Rows are points. Each copy is the shape, with its points in the same order, turned, moved and blurred by noise. Is it also mirrored, or only turned?

Shape:
[[ 15 -20   5]
 [-56  20  28]
 [  3  57  60]
 [ -8 -36 -26]
 [ 10  -7 -33]
 [-34  56   2]
 [-13  -2  30]
 [ 21  -6  16]]
Copy 1:
[[  3 -36 -11]
 [-73  -2  -9]
 [-33  37 -62]
 [ -6 -48  25]
 [ 12 -21  25]
 [-49  37   8]
 [-34 -19 -25]
 [  4 -18 -24]]
Copy 1 is: mirrored
Copy 2:
[[ 10 -29   7]
 [-67   2  29]
 [-17  52  63]
 [ -6 -52 -19]
 [  0 -27 -25]
 [-60  33  -6]
 [-27 -17  33]
 [ 13  -9  16]]
Copy 2 is: only turned

Shape:
[[  6 -43 -22]
 [ 34  -8  34]
 [  5 -58  17]
 [ 15   8  21]
 [ 40  40   9]
 [-27   5 -26]
 [ 17  31  -9]
 [-53 -46 -36]]
Copy 1 (8 x 3):
[[ 32 -43 -30]
 [ 67  -4  24]
 [ 53 -58   7]
 [ 35   5  18]
 [ 48  42   4]
 [-15  -9 -14]
 [ 21  28  -6]
 [-26 -65 -27]]
Copy 1 is: only turned
Copy 2 (8 x 3):
[[  1 -41 -13]
 [ 35 -13  38]
 [ -5 -53  19]
 [ 14   7  29]
 [ 47  31  18]
 [-21   7 -20]
 [ 28  32   4]
 [-52 -38 -44]]
Copy 2 is: only turned
Copy 3 (8 x 3):
[[-21 -45 -16]
 [ 44 -21  16]
 [ -9 -48  28]
 [ 27   6   2]
 [ 61  14 -29]
 [-27  21 -28]
 [ 36  21 -34]
 [-64 -14  -8]]
Copy 3 is: only turned
Copy 4, 8 rows:
[[ -3 -32 -47]
 [ 38 -32  10]
 [  5 -66  -9]
 [ 11 -17  14]
 [ 40  18  10]
 [-36  10 -24]
 [  6  29  -2]
 [-64 -25 -55]]
Copy 4 is: only turned

Shape, 8 rows:
[[  5 -11   3 -46]
 [  4 -53  -1  22]
 [ 33 -26 -18   5]
 [ 45  -3  27 -42]
 [-37  19 -50  55]
 [ 23  -5  43 -26]
 [-44  15 -49  15]
 [-13   6 -45  23]]
Copy 1, 8 rows:
[[ -9  -2 -12 -43]
 [ -5 -30  43   6]
 [  0   8  43 -20]
 [ 34   6  -2 -58]
 [-36  40  17  68]
 [ 38 -11 -13 -36]
 [-50  32  -5  33]
 [-31  35  20  24]]
Copy 1 is: mirrored
Copy 2, 8 rows:
[[ 44 -25  31 -19]
 [ -3 -51 -26  -1]
 [ 22 -28 -28 -32]
 [ 25 -23  37 -65]
 [  3  40 -49  41]
 [  3 -25  41 -44]
 [ 33  29 -21  41]
 [ 25  16 -35  14]]
Copy 2 is: mirrored
Copy 3 (8 x 4):
[[-33   6 -11 -44]
 [-21 -37  26  22]
 [-25   3   0  21]
 [-61  34   0 -33]
 [ 82   4  28  12]
 [-53  21  30 -38]
 [ 63  -2   5 -15]
 [ 38   4   1   8]]
Copy 3 is: mirrored

Shape, 7 rows:
[[ -4  84  42 -47]
 [-10 -13 -49  27]
 [-23   1 -58 -31]
 [-22   8  29 -39]
 [-11  13  38  -2]
 [ 34  13  -3 -30]
 [-19  -3 -12  -6]]
Copy 1:
[[  3  86  12   1]
 [-44 -57  30   9]
 [-65 -22  20 -35]
 [ -6  21 -22 -11]
 [  5  11 -14  22]
 [ 10   0  37 -22]
 [-31 -19   0   1]]
Copy 1 is: mirrored
Copy 2:
[[  6  76  61 -44]
 [  4  -7 -46  29]
 [  8  15 -55 -30]
 [-22   8  25 -39]
 [-20  11  39  -2]
 [ 37   1  18 -24]
 [-10   4 -13  -5]]
Copy 2 is: only turned
Copy 3:
[[ 48 -96 -10  39]
 [-20  37 -25  13]
 [ -6   0 -66  -6]
 [  0 -63  -7 -12]
 [ -3 -45  22  12]
 [ 45 -17  -7 -13]
 [-13 -10 -17   1]]
Copy 3 is: mirrored
Copy 4, 7 rows:
[[ 31  75  48 -45]
 [ -2  -5 -38  30]
 [  1  26 -65 -22]
 [  2  17  17 -52]
 [  6  14  38 -30]
 [ 58  18  -9 -26]
 [ -9   8  -4 -17]]
Copy 4 is: only turned

Shape (12 x 6):
[[-27 -19 -34  21   2 -26]
 [ 27  -1 -49 -33   2   5]
 [ 23   9 -35  -5  10   2]
 [-19  -4 -21  25  62  -2]
 [ 17  45  -8  -2 -35   2]
 [ 10 -48 -16  32 -12  -6]
 [ 27  -7  -7 -35 -12  24]
 [ 78 -37  55 -23   3  27]
 [-75   5   7  11  34 -17]
 [ 17 -16  21  20  -4   1]
 [-14  25 -68  14   5  23]
 [ 37  10  64 -55  -9  95]]
Copy 1 (12 x 6):
[[ -3 -32   8  23  -4 -50]
 [ 18   1   0 -49  11 -25]
 [ 16  10   8 -19  20 -30]
 [-11 -23  21  24  61 -50]
 [ -4  49   4  -2 -18  -5]
 [ 40 -38  19  27  -5 -14]
 [ 10   4  17 -34   6  21]
 [ 50   5  79 -18  25  58]
 [-66 -33  22  39  23 -38]
 [ 16  -1  39  27   7   5]
 [ -1   7 -46  -2  25 -42]
 [-16  29  31 -33  44 108]]
Copy 1 is: only turned
Copy 2 (12 x 6):
[[-21   7 -24  49  39   0]
 [ 20  14 -37 -14  15  -4]
 [ 31  23 -32   3  20  19]
 [  8  17  11  31  76  23]
 [  0  55  -3   1 -33  25]
 [ -5 -20 -20  52   5  11]
 [ 19  -3  -6 -21  -5   5]
 [ 66 -39  49 -13 -37  -3]
 [-54  27  22  31  65 -10]
 [  5  -6  21  37  -6   7]
 [-15  39 -44   3  35  56]
 [ 29 -27  61 -79 -33  39]]
Copy 2 is: only turned
Copy 3 (12 x 6):
[[-32 -25 -23  25 -11  -1]
 [ 23 -31 -31 -16 -12  30]
 [ 20 -27  -3  -3 -22  12]
 [-32 -46  36   7  -1  27]
 [ 38  18 -11   0 -39  -2]
 [  1 -44 -21  43  15 -29]
 [ 36  -2 -16 -12  24  22]
 [ 74  -9  21 -28  65 -35]
 [-67  10  21  24  -5  14]
 [ 21  -6  10  17  15 -23]
 [ 15 -24  -5  33 -31  60]
 [ 82  53  32 -25  73  40]]
Copy 3 is: mirrored

Shape, 10 rows:
[[ 45  11 -36 -27  -8  21]
 [ -8  -2  48 -29 -19 -95]
 [  4 -10  -3  24 -22  23]
 [-22 -27  15  92  -9 -55]
 [-23  10   2 -27  43  26]
 [ 20   2  -1 -11 -18  27]
 [-23  74 -26  -7   9  27]
 [  0  22  -2 -23 -25  13]
 [  7  -6  -4 -15 -10 -22]
 [-21 -26 -15 -40 -20 -28]]
Copy 1, 10 rows:
[[-34  11 -35 -14   5  32]
 [ -9 -81  57 -36 -17 -51]
 [ -4  -5 -17  47 -11  18]
 [ 35 -26  18  62   2 -82]
 [ 21  -7  27   9  23  60]
 [-26 -12 -15  17   3  29]
 [-16  44  52  28  -8  51]
 [-34  -8  14   4  -5  37]
 [ -1 -15   3  -3 -16  -2]
 [ 12 -34  -3 -21 -42  15]]
Copy 1 is: mirrored
Copy 2, 10 rows:
[[ 29  45 -23 -36  22 -27]
 [  7 -17  -1  25 -96 -72]
 [  8  21  30   1   2  20]
 [  9  -4  52  99 -16   3]
 [-55  17  14 -33   8 -26]
 [ 23  34  10 -35  -8  -5]
 [-42  95  -5  -4   2 -18]
 [  6  45  -5 -23 -22  -9]
 [ 11   3  -2  -1 -21 -16]
 [ -2 -13 -39   3 -36  -9]]
Copy 2 is: only turned
Copy 3 (10 x 6):
[[ 11  31 -32 -40   4  21]
 [ 28 -37  62 -61 -35 -61]
 [-20  17   3  -1 -26  20]
 [-45  -5  43  39 -72 -58]
 [-21  11  27 -17  55  10]
 [  4  21  -2 -25  -9  32]
 [ -5  86  41 -23  28  16]
 [  5  24  26 -40  -6  22]
 [ -4   1  10 -40 -13 -13]
 [-30 -12  20 -74 -12 -13]]
Copy 3 is: only turned
Copy 4 (10 x 6):
[[ -6  18 -37 -11 -16  37]
 [ 35  34  56   6 -11 -79]
 [ 12 -26 -22 -16  35  -2]
 [ 25 -58  -3  29  55 -86]
 [-49  11  22 -35  42  19]
 [  6  -1 -19 -22  16  27]
 [-47  46 -35 -30  59   2]
 [  5  23 -23 -41  14  10]
 [  0  -2   7 -16   1 -18]
 [ -4  -9  18 -45 -25 -26]]
Copy 4 is: mirrored

Shape, 14 rows:
[[ 13 -28   6  -1 -13 -35   7 -68]
 [ 59 -20 -30 -31  10  16  15  15]
 [-47   2 -21 -10 -15  24 -27 -48]
 [ 36  42  34   9 -48   9  -8  21]
 [ 39  28  79  29 -54 -28  26  14]
 [ -9 -12  23 -46 -22  22 -22 -26]
 [ 65  32 -19 -54  16  18 -51   9]
 [ 12  -6   4   8 -38  -3 -31  23]
 [-20 -32 -26 -23  27 -33  15  25]
 [-44 -20  33  19 -29  11 -42 -45]
 [-45  -5 -32  -2  -6 -13 -52   8]
 [ -7 -18  74 -22  26 -14   1 -60]
 [-14 -13   7 -44  20   9 -61   5]
 [-25 -23   2  38  29  -1 -31 -19]]
Copy 1 (14 x 8):
[[  7  18 -12  14  50  -6  -2 -62]
 [ 28 -30 -10 -23  -8  44  38  -4]
 [-51 -10 -28  55  16  14 -30 -22]
 [  7  -4  30  41 -64 -10  29 -20]
 [ 39  42  44  39 -58 -38  28 -47]
 [-51   4  14  17  -7  31   7 -44]
 [-18 -44  16  19  -8  43  88   8]
 [  4 -33  34  21 -15 -13   0 -28]
 [  4   3  15 -53  32 -12  -5  16]
 [-35   6  27  65  25   3 -45 -42]
 [-42 -39  21  19  30 -14 -24  18]
 [-25  73  34  20  41  18  22 -46]
 [-55 -32  47  13  29  30  17  11]
 [  7   2  26  41  55  11 -32   2]]
Copy 1 is: mirrored
Copy 2 (14 x 8):
[[-12 -40   8 -23 -19 -32  13 -17]
 [ 79   1 -28  15   4   9  12 -15]
 [-25  16  21 -41 -13  45   1 -18]
 [ -6  38 -37  50  -1 -10 -33  19]
 [-33  11 -32  70   9 -54 -14  53]
 [-11  -4 -37 -18 -24  36  12   7]
 [ 43  12 -78   7  22  33 -30 -49]
 [ 15  20 -18  -4   6   5 -39  31]
 [ 42   5   6 -33  55  11  41  17]
 [-51 -17  15 -28 -17  30 -27  26]
 [  1  26   2 -63  31  33 -25  10]
 [-51 -66 -19   9   7  15  38   0]
 [  2 -12 -47 -39  29  60 -10   1]
 [ -8 -26  35 -20  39  34 -25   1]]
Copy 2 is: mirrored
Copy 3, 14 rows:
[[-12 -61  11 -11   4   7 -33 -60]
 [ 52 -39 -51  18  -3 -10  22 -17]
 [-45 -29 -43 -28  14  56 -22  -8]
 [ 20  17   3  34 -50  24 -27  15]
 [ 30   9  69  19 -59  -2 -41   6]
 [ 17 -34 -37 -31  -3  38 -51   3]
 [ 43  10 -93  32 -15  11 -23 -31]
 [  6 -13 -14  33   1  10 -30  26]
 [ -2 -26 -32 -25  38 -48   7   5]
 [-29 -24  10 -20  33  60 -56   3]
 [-50 -13 -49   3  36  11 -27  21]
 [ 22  -8  18 -66  17  20 -62 -54]
 [ 11   2 -67 -14  38  12 -51   7]
 [-23   0   0  -3  64  27 -11 -16]]
Copy 3 is: only turned
